Each row is a point. To make a cloud, some directions were put in groups of two or more. Within a group, all points are equally far from the middle, so they leave a hole (a ring in 2 directions, a hollow ball in 3). The other directions are filled evenly. Then the cloud was stretched, turned, moved and blurred a little. How many holes are there, and how many directions does each take, smallest first?

Cloud (20 x 3)
[[-19 -31  12]
 [ 12 -16 -52]
 [ 55 -16 -10]
 [-14  -2 -43]
 [ -6 -45 -35]
 [ 34 -31  25]
 [  0  13 -40]
 [ 50  -4 -21]
 [ 29  -4  33]
 [ 30  27  -1]
 [ -6 -41 -39]
 [ -9 -17 -48]
 [ -1  31  -9]
 [ -7 -39  16]
 [  0  28  12]
 [-31   2  -3]
 [ 11  17 -38]
 [ 11  16 -39]
 [ 55 -17 -12]
 [ 19 -12 -50]]
Holes: 1 (3)

Cloud (30 x 4)
[[-23 -24 -32  36]
 [ 19  -8  10  40]
 [ 37 -35 -18  -2]
 [-24   6  24  30]
 [-57  -2   2  -4]
 [ -2  38 -24  -5]
 [  8 -29  36   5]
 [ 19  -7   8  41]
 [ 18  24   1 -27]
 [-54 -32   1   8]
 [ 13  10 -29  36]
 [  1 -22 -26 -52]
 [  6   2  20 -40]
 [-26 -11 -49 -33]
 [-18 -45 -41  14]
 [-51  11 -12 -18]
 [ 31  -7  -3  35]
 [-34 -16 -28 -48]
 [ 11  30 -33  10]
 [-38 -20 -17 -49]
 [  8 -51 -38  -8]
 [ 29  23 -14 -15]
 [  9 -15 -15 -52]
 [  5   4 -25  43]
 [  9 -22 -29 -48]
 [ -9  -5 -14  48]
 [  6 -30 -41 -39]
 [ 43  -8 -17   3]
 [ 23 -43 -32 -14]
 [ 24 -50   0   7]]
Holes: 2 (2, 2)

Cloud (52 x 6)
[[-39  23 -24  19  23  -4]
 [  0  36  38  -5 -11  25]
 [ 13 -33   9 -16  27  -4]
 [ -4  -9 -26  39 -19  45]
 [-24   1  23 -44  23 -26]
 [-52 -13  10 -14 -39 -23]
 [-42  -3 -34  -1  23  -9]
 [  4   3  29 -35   3 -11]
 [-42  -1  15  12 -51  28]
 [-29  33   2 -43 -13  27]
 [-61 -17  30  -1 -25 -33]
 [ 30  -8 -20  36 -18 -40]
 [  6  20 -21   7  24 -29]
 [ 19 -26  -5  10  16 -10]
 [  3  46  27   2 -35 -48]
 [  9  -3   7 -15 -58  39]
 [-10 -51  -3 -14  -5  16]
 [ 14  -3  -6   0  37  -8]
 [-32  47  32  -7  12  34]
 [ 13  28   7  40 -46  35]
 [-54 -18   8 -23 -22 -35]
 [-60 -18  17 -20 -21 -17]
 [-26   6 -52   1 -14 -40]
 [ 37  14 -35  11 -15  14]
 [ 30  11 -13 -25 -28 -33]
 [-22 -37 -36   7 -33 -57]
 [-26  44 -39  28 -12 -12]
 [-25 -13  24  -9 -38  63]
 [-25  27 -52  22 -16 -30]
 [ -9  42  10 -21 -38 -43]
 [-53  34  21  -4 -10   1]
 [-13  18  -3 -41  -7 -23]
 [ 28 -24 -11   1  -7 -36]
 [-13  26 -53 -30 -30  -5]
 [ 12  14   1  42 -14  39]
 [  8  13 -10   7  37  -5]
 [ -8  22 -34 -36 -14 -12]
 [-63 -35  19 -31  -1  30]
 [-30  -2 -49  -5 -12 -33]
 [ -4 -44 -11 -13  -5  35]
 [-45 -15  14  -8 -44  24]
 [-15 -15  68  18   9  -3]
 [-39 -30  54  10  -9  18]
 [-66 -25  16 -37  10   6]
 [  6   1  25 -36  -7  61]
 [  5 -44  22 -23  15  -1]
 [ 11  22  42  23 -28 -37]
 [ 22   7  21  -6 -56 -28]
 [-14 -49   8  29  32   0]
 [-25  27 -18   8  39  14]
 [-57  -6  19 -28  -7 -39]
 [ -2  26  43  13   1  34]]
Holes: 2 (2, 2)
